Rows are points. To make a cloud, some directions were put in groups of two or more. Within a group, all points are equally far from the middle, so they leave a hole (a ring in 2 directions, a hollow ball in 3). The other directions are filled evenly. Then the cloud was stretched, turned, moved and blurred a little. How many holes are there, and how many directions does each take, smallest first?

Cloud (22 x 3):
[[-10.1  29.5  -4.7]
 [ 20.4  33.0 -28.0]
 [ -1.9  31.1  -3.9]
 [ -0.8  11.3  10.5]
 [-14.0   4.7  -5.5]
 [ -3.1  38.2  -9.6]
 [ 29.1   4.8  -2.7]
 [ 36.9 -16.3   7.9]
 [ 20.5  33.3 -27.6]
 [  2.1  12.2  11.7]
 [ -6.2  -5.3 -18.4]
 [ -3.8 -25.4  20.5]
 [ 34.7 -35.4   4.1]
 [ 37.3 -28.5   6.0]
 [ 32.2 -18.6  -6.9]
 [-16.4  11.8 -14.1]
 [ 21.2 -15.7 -16.5]
 [ 20.7  14.7   1.8]
 [-12.3  -0.3 -10.5]
 [  0.9  20.2   6.6]
 [  7.6   5.2 -36.2]
 [-14.0   5.0  -9.2]]
Holes: 1 (2)

Cloud:
[[  0.1  -9.0 -15.2  12.5]
 [  3.8  23.5 -17.8  13.9]
 [ 18.1  20.7 -33.0 -23.8]
 [ 23.1  32.4 -28.5 -17.3]
 [ -2.7  12.1  27.3 -20.5]
 [  3.1   2.5 -35.2  -8.5]
 [ 14.3 -17.6 -17.6 -31.6]
 [  7.6  17.5   5.5  -0.4]
 [  4.1  18.0  -5.4  15.2]
 [-12.3 -10.3 -33.1  25.6]
 [  7.0 -30.9  -0.2   3.7]
 [  9.9 -17.8  22.3  -6.9]
 [  1.4   3.3  14.6  17.2]
 [ 21.2 -19.7  -2.1 -18.7]
 [ 15.4  45.2 -11.0 -20.8]
 [  1.1   4.1  16.7 -10.0]
 [-14.2 -14.2   4.6   4.7]
 [ 39.1 -31.2   1.8  -1.4]
 [  5.7  -1.2  -7.3 -14.2]
 [ -9.7  13.8  24.0   0.1]
 [ 20.9 -25.5   5.2 -27.0]
 [ 16.9  10.4 -19.1   7.5]
 [ 44.4 -25.4   2.3 -29.6]
 [-15.4   3.7   7.9 -11.5]
 [ 44.4 -11.3  11.9 -27.0]
 [ 35.5  24.8  26.1  -2.7]
 [-12.1 -26.3 -20.5  16.2]
 [  3.0 -11.4  -3.7 -25.3]
 [ -1.7  -3.7  28.0 -24.2]
 [-12.1 -26.7  27.9  14.9]
 [ 36.8  -6.4   8.0   2.2]
 [-19.7  24.0  10.4 -25.1]]
Holes: 0
